Each wall is flat, endless, passes through zero and stands at right angles to its row. A trip goes straight from one point to another. Which walls does it cross, in order?

Walls:
(1): [-15,  39, -28]
(2): [ 17, -30,  -7]
(3): [-11, -21,  -5]
Trips:
[53,  2, 25] to [-16,  21,  20] => 2, 1
[ 1, 70, 13] to [-31,  12, -23] => 3
[-51,  53,  27] to [  7, -23, -15] => 3, 2, 1
[-21, -62,   1] to [ -4, -39,  21] => none
[ 2, 12, -5] to [ 9, -8,  4] => 2, 1, 3
[  7, -26,  -5] to [10, 11, 40] => 3, 2
[60, 33, 19] to [-71,  -5,   8] => 1, 3

Walls:
(1): [ 16,   7, -22, -24, -11,  71, -21,  25,  -4]
(2): [  7,  -4,  28,   9,  26, -18,  -3,  13, -40]
(3): [  8,  11,   8,  27, -13,  31, -23, -36, -67]
Trips:
[-38, -26, -14,  46,  19, -16, -32,  25,   1] to [  29,   -4,  -38,  -23,  -26,  -35, -103,  -30,  -42] => 3, 1
[ 16,  -4,  -9, -16, -55,   1, -18,   0, -39] to [-24, -13, -17, -61,  -6,  27,  17,  33,  11] => 3
[ 16,   1, -61,  -7,  22,   2, -41, -15, -22] to [ 40,  15,  31, -11,  53,  27,  40, -13,   8] => 2, 3
[-17, -12, -47,  -1, -51,  -6,   3,  -2, -25] to [ -2,  45, -23, -64,   4,  -7, -27,  24, -16] => 3
[ 33,   8,  20,  12, -47,  20,   6, -11, -46] to [ 25,   1,   5,   4,   9,  -2, -17,  18, -38] => none
[ -6,  11,   1, -41, -48, -32,  -3,  11, -20] to [ 38,   3, -22,  11,   5, -17,   4,  38,   4] => 2, 1
[ 34, -29, -15,   2,  30,  -7,  24, -67,   3] to [-49,  33, -17,  12,  46,   5,  33, -28, -40] => 2
[ -1,  36, -31,  26,  -8,   5,  15,   9,  52] to [ 18, -17,   4,  36,  -2,  37,  42, -14, -35] => 3, 2

Walls:
(1): [ 23,  18,  39, -10,  57,  -8,  30,  37,  22, -23, -24,  19, -47,  18,  17,
  10,   4,  47]
(2): [ 81,  57,  34,  23,  23,  13,  14,   9,  21,  -9, -18,  20, -17, -24,   1,
 -40, -19,  31]
(3): [  0,  27,  -9,  31,  -3,  -6,   5,  16,   3,  16, -30,  19, -18, -44,  34,
  -5,  -5,   6]
(4): [ 29,  21, -33, -14,  -5, -14, -24,   5, -15,   2,  41, -11, -14,   9, -20,
 -63, -27, -12]
(5): [ 29,  16,  -5, -17, -29,   0, -28,   2, -20, -36, -42,  -9, -10, -26, -11,
  -1, -38,   4]
(6): [-17, -46,  16,  25, -28, -17,   8,   6,  25,  19, -38,   3,  18,  46, -50,
   4,   2,  21]
Trips:
[ 11, -33, -27, -27,  20,   0,  18,  27,  48,  47,  21,   0, -21,  13,  -9,
  -9, -39,  23] to [-20, -20, -20,   0,  -5,  26, -23, -39,  -8,   2, -12,   2,   9,  -5, -25,
  21,  35, -10] => 2, 1, 4
[-27,  -9, -28,   0,   6, -18,  64,   8,   8, -16, -85,  -4,   9,   1,  32,
  18, -15,  28] to [-13,  21,  92, -25, -44,   2,  11, -32, -13,  -4,  17,  14, -26,  -9,  13,
 -12, -31,   3] => 2, 6, 3
[-51,   9,  64,  17,  -8, -37,  -2,  10,  12,   3,  30, -20,  30,   3,  22,
  24, -35, -10] to [ -3, -16,   5, -35, -18,   1,   5,  13,  15,  41,  -3,  25,   9,  32,  11,
  -7,  20,   2] => 1

Walls:
(1): [ 27,  -8, -26,  10,  -5,  14,  13,  13,   8,   7,   3, -41,  13,  -3, -32,
  30,   7,  14,   7,   4, -18,  10,  33,  41, -33,   9,  -6,  15,  16,  -1,
 -41, -52,  53,  26,  15,  28,  35,   9,   0, -46,  11,  -8, -23,  48,   6,
  18, -29, -21]
(2): [-34,   9,  42,   1,  49,  -6,   4,  40,   7, -14, -10, -16,  31,  -5, -37,
 -25, -24,  22,   4, -35, -65,  16,   4, -25,  -8,   8,  21,   7, -41, -12,
   3,  32, -26, -18,  28,  30, -23, -41, -11, -10,   4,  68,  -8, -20,   9,
 -60,   6,  52]
(3): [-18, -30,  29, -26,  26,  28,  25,  20, -61, -37, -23, -25,  20, -48, -20,
 -30,  27, -69,  23,   1,  24,  22,  39,  21,   9,  -3,  24, -37,  11,  14,
  -5,  27,   7, -38, -25,  23, -22,  27, -18,   2, -19,  17,  36, -15, -28,
  34,  22, -77]
(4): [ -6, -51,  24,  22, -12,  44,  38,  46, -19,  10, -21,  10,  45,   8, -33,
  17, -39, -11,   9, -12,  33, -43,  30,  -3,  18, -14,  77, -30, -23,  -1,
  50, -29, -10,  -8,  64, -19, -25,  60,   8,  11,  59, -27, -33, -29,   5,
 -17,  10,  26]
(5): [  1, -14, -40,  23,  34,  58,  37,  44, -19,  45, -30,   9,  -3,  29,   6,
  25, -24, -23, -40, -37,  -1, -27, -24,  48, -11,  19,  24,  -6,  57, -14,
   3,  49,  56, -18, -10,   3,  -1,   7,  -9, -19, -11, -63,   7, -22, -10,
  42,  32, -20]
(6): [-16,   9,   4,  28,  68,  15,  -7,   2,   0,  13, -21,  23, -12,  12, -18,
  27, -12,  18,  39,  14, -33, -10,   7,  -3,  58,  -7, -12, -31,  35, -37,
  28, -37,  15, -61,  20,   7, -19,  17,  31,   0, -27,  14, -40,  24,  20,
  -5,  10, -20]
(7): [-39,  -1, -34,  19,   9, -11,   1,   5,  29,  14, -27,   1, -20,  -2,   6,
 -17, -14,  -2, -16, -49,  -1,   1, -17,   7, -17,  18,  -8,   2,  25,  44,
   7,  21, -10,  38,  34,  38, -19,   6,  24, -14, -35,  -4,  13, -17, -47,
  25, -22, -49]
(8): [-47,  12, -34, -46,  -2, -22,  -4,  33,   6,  16, -24, -42,  37, -18,  -5,
  23, -10,  20, -17,  -9,  15,  -6,  33, -13, -14,  25,  31,  26,  15, -22,
 -52,  37,  37, -20, -15, -19, -19,   9,  19,  -9, -12, -11,   8, -20, -54,
 -18,  39,   9]
(9): [ -5,  -8, -63, -36, -34,  -7, -47,  -8,  10,  22,  -9,  10, -48, -25,  50,
  10,  48,  -4, -39,  26, -11,   7, -19,  14,  19,  40,  74, -34,   4, -30,
   6, -31, -12,  24,  16,  -7, -22, -11,  -1,  -8,  73,  12, -38,  -2,  -1,
  11, -25,   9]
(10): [-71,  32, -26, -62, -23,   5,  39,  13,  -3,  18, -33,  13,   5,  13, -21,
 -40, -40, -25, -34,  54,  77,  36, -11,  -5, -19, -21,  10, -35, -33, -20,
 -31, -49,  35,  55,  -1, -39,  -9,  16,  23,  29,  -8,  51, -57,  -3, -36,
 -20, -21, -14]
Trips:
[ 11,  21,  -1,  -7,  47, -15, -57, -10,   1,  -3, -13,  79,  28,   8,  -1,
 -37,   1, -53,  28,  -5, -29,   5,  27, -27,   2,   2, -14,  15,  -6,  38,
 -13,  41,   5,  50,  52,  43,  12, -49, -26,  26,   5, -53, -28,  11,  47,
  24, -40,  46] to [ 38,  14,  -5,   2, -36,  23, -41,  -5,  -7, -25, -55,   8,  65,  62,  27,
   4,  20,  17, -20,  35, -30, -33,  22,  25, -17,  39, -36,  -9,  17,  33,
 -14, -50,  38, -39, -17,  -8, -25,  18,  17,   7, -41,   8,  24,  -3, -26,
 -53,  17,  34] => 7, 6, 1, 8, 2, 5
[-36,  -4,  24,  10, -27,  30,   4,  65, -27,  23, -33,  37,  -2, -26, -10,
  13,  24,   0,  18,  11,   4,  18, -24,  46, -24, -37,  26,  -6, -22,  14,
 -11,   8, -33,  -1,  19,  65,  26, -13,  28,  -5,  35,  38,  15,  36, -18,
   9,  40, -33] to [ 18,  17, -20,  -9, -22,  -2,  37,  -6,  14,  53,  47,  45, -22, -74,   7,
  -4,  32,  21,  24,  33, -60,  34,  -5, -15,  -9,   0, -15,  38,   6, -18,
  20, -13, -56,  -2, -15,  47,  18, -21,   9,   1,  24,  16,  26, -26, -40,
 -17, -59, -39] => 5, 4, 10, 3
